Each row of a before or after table is a point. One or more steps were done to the points. Then noise was added and the rows were shuffled. The steps act on columns, c1 being the first. What was done? A step turns or swaps two columns, mirrors them in a line or flattens them onto one, adds a multiple of one to another, or multiplies or shifts one. Angles are multiples of 10 degrees, from the lower column toward the higher: turns from -170 to 170, lines from 10 to 170 but not 90. Use the fewest steps. Two steps may share a column if one is a turn and the other turns, adds or multiplies; they go together, in the order done. Otherwise the lowest column goes first.
In the rows, zero is written as 128.

Before (14 x 3)
[[132 113 111]
 [ 94  84 112]
 [125 127  96]
 [ 87  81 134]
 [123 128 149]
 [144 156 249]
 [116 155 106]
 [135  39 123]
 [135 148 125]
 [138 135 119]
 [  9  87  97]
 [139  86 123]
 [135 139 104]
 [127 143 132]]
After (14 x 3)
[[ 85 141 122]
 [128 123 149]
 [ 84  86 134]
 [154 115 108]
 [ 86   8  96]
 [126 125  95]
 [148 134 125]
 [135 137 118]
 [111 133 109]
 [ 40 136 121]
 [144 126 134]
 [ 83  94 110]
 [140 134 101]
 [156 143 247]]
Steps: swap c1 and c2

Before (9 x 9)
[[126 146 124 108 175 110 149 153  71]
 [ 75 123 129 135  46 108 152  92  83]
 [171 146 116 112 156  86 150 151 127]
 [140 138 151 158  48 133  87  92  66]
 [116 122 134 116 170 116 140 123 119]
 [143 124 131 109 162  71 126 107  62]
 [170 120  92 136 137 128 147 110  83]
 [ 67 170 111 217 136 125 153 116 120]
 [166 156 151 155 157 126 157 100  77]]
After (9 x 9)
[[105 120 131 131 171 113 141 124 142]
 [ 44 140 151  69  49 130  85  90 166]
 [104 118  91  97 133 126 149 110 165]
 [ 43 145 122 119 175 110 150 149 186]
 [169 143 116 142 157  82 153 153 135]
 [ 54 169 108  50 136 122 151 117  89]
 [ 90 157 154  80 156 125 153  98 159]
 [ 45 123 132 111 163  74 126 107 197]
 [ 10 125 130 100  51 107 152  91 163]]
Steps: add 1.5 times c9 to c1; turn c4 and c9 by -150 degrees

Before (13 x 14)
[[ 59  79 218 146 109 148 153  39 132  90 146  59  74 126]
 [187 183  81 166 174  88 106 134 149 118 177  91 160 147]
 [119 120 109  77 137 134 158 161 124  86 119 154 107 159]
 [137 159  94 103  98 127 124 127  78  82 173 198  93  88]
 [197  96  75 153 125 135 124 126 155 140 171 139 140 145]
 [141 142  48 133 130  97 163 154 198 155 185 118 158 103]
 [151 165  79 156 169 191 132 185 179 126 131 127 150 111]
 [136 154 172  78 122 116 127  57  93 106  84 219  95 113]
 [124 131  95  74 110 128  74 128  72 105  67 192 157 100]
 [123 152  80 162 155 115 110 124 130 161 187 171 162 166]
 [180 174  81 153 123 119 136 183  95 181 126 136 158 132]
 [147 103 113 167 114  93 136 206 163 112 152 177 172 111]
 [ 94  91 162 189 166 137 209  15 100  80 146  67 121 121]]
After (13 x 14)
[[141 140  47 123 130 158 163 154 198 153 157 117 187 102]
 [116 118 115 178 136 143 156 161 126  86 107 152 119 161]
 [189 181  63  87 174 128 108 137 150 118 159  90 177 147]
 [124 131 102 185 112 147  75 127  70 103 156 192  67 101]
 [151 103  94  89 115 112 135 206 164 109 171 179 152 113]
 [136 160 101 152  99 149 125 126  78  83  94 199 175  87]
 [125 150  82  95 155 147 109 127 129 161 162 173 188 167]
 [ 60  81 210 110 108  87 151  39 131  91  74  58 149 126]
 [136 152 153 178 122  89 130  59  91 106  93 219  84 114]
 [197  96  93 103 124 166 123 125 156 139 139 138 174 145]
 [151 166 132  98 169 209 130 186 179 123 152 128 131 111]
 [182 174  87 104 122 151 139 181  96 182 158 136 126 134]
 [ 95  89 159  68 168 112 209  15  96  79 118  65 147 120]]
Steps: turn c3 and c6 by -40 degrees; multiply c4 by -1; swap c11 and c13

Before (9 x 24)
[[141 118 143  87 138 111 124 103 106  89 158 115 111 106 101 155 110 112
  112 127  84 143 126 140]
 [158 136 151 159  86 105 165 150 102 123 156 132 144 156 173 149 126 108
  123 157 110 146 157 153]
 [ 96 116  83 115 143  99 112 131 127 120 102 111 158 156 109  95 163 148
  106 149  99 142 144 119]
 [ 93 136  91 110 135 144 108  92 166  92 123 111  88 132 138 151 131 111
  150 104 139 114 150 140]
 [158 149 141 138 144 156 109 120 167 140 134 143 112 152 173  95 147 112
  173 109 154 111 121 140]
 [161 123 151 102 117 144 111 137 128 155 113 116 150  89 127 157 120  99
  162  84 153 145 162 118]
 [126 124 115 111 139  91 126 138 158 112 160  92  88 145 110 133 130  90
  161 143  78  91 119 123]
 [152 151 149 153  99 121 126 138 135  96 140 100 152 137 107 162 106 121
  143  88 152 125 129 113]
 [139 108  94 147 134 133 168 153 122 153  99 104 155  99 126  87 160 128
  124 159 137 137 118 141]]
After (9 x 24)
[[153 155 149 154 100 123 126 139 133  96 138 100 199 136 107 162 106 121
  141  86 149 124 129 111]
 [123 121 117 111 140  90 125 138 157 115 158  93   9 143 108 132 135  89
  161 143  79  93 122 122]
 [140 108  98 147 133 128 171 149 123 153 101 105 208  97 125  89 160 130
  125 159 138 138 116 141]
 [156 135 149 160  84 101 164 149 105 122 154 134 175 153 174 147 129 106
  123 157 112 147 156 151]
 [158 148 140 139 145 153 111 121 168 137 136 145  77 151 170  94 149 112
  172 106 156 112 121 139]
 [ 95 132  90 112 133 145 106  91 165  91 123 114   9 133 141 152 131 112
  148 107 138 113 149 141]
 [142 116 141  87 135 111 126 102 107  88 160 113  78 105 101 153 110 116
  111 126  81 142 127 141]
 [163 124 151 102 117 142 109 139 128 154 114 117 190  91 129 157 118 100
  161  88 150 145 163 117]
 [ 97 118  83 118 144  99 114 131 126 120 100 112 219 158 108  95 162 149
  105 147 100 139 143 119]]
Steps: multiply c13 by 3
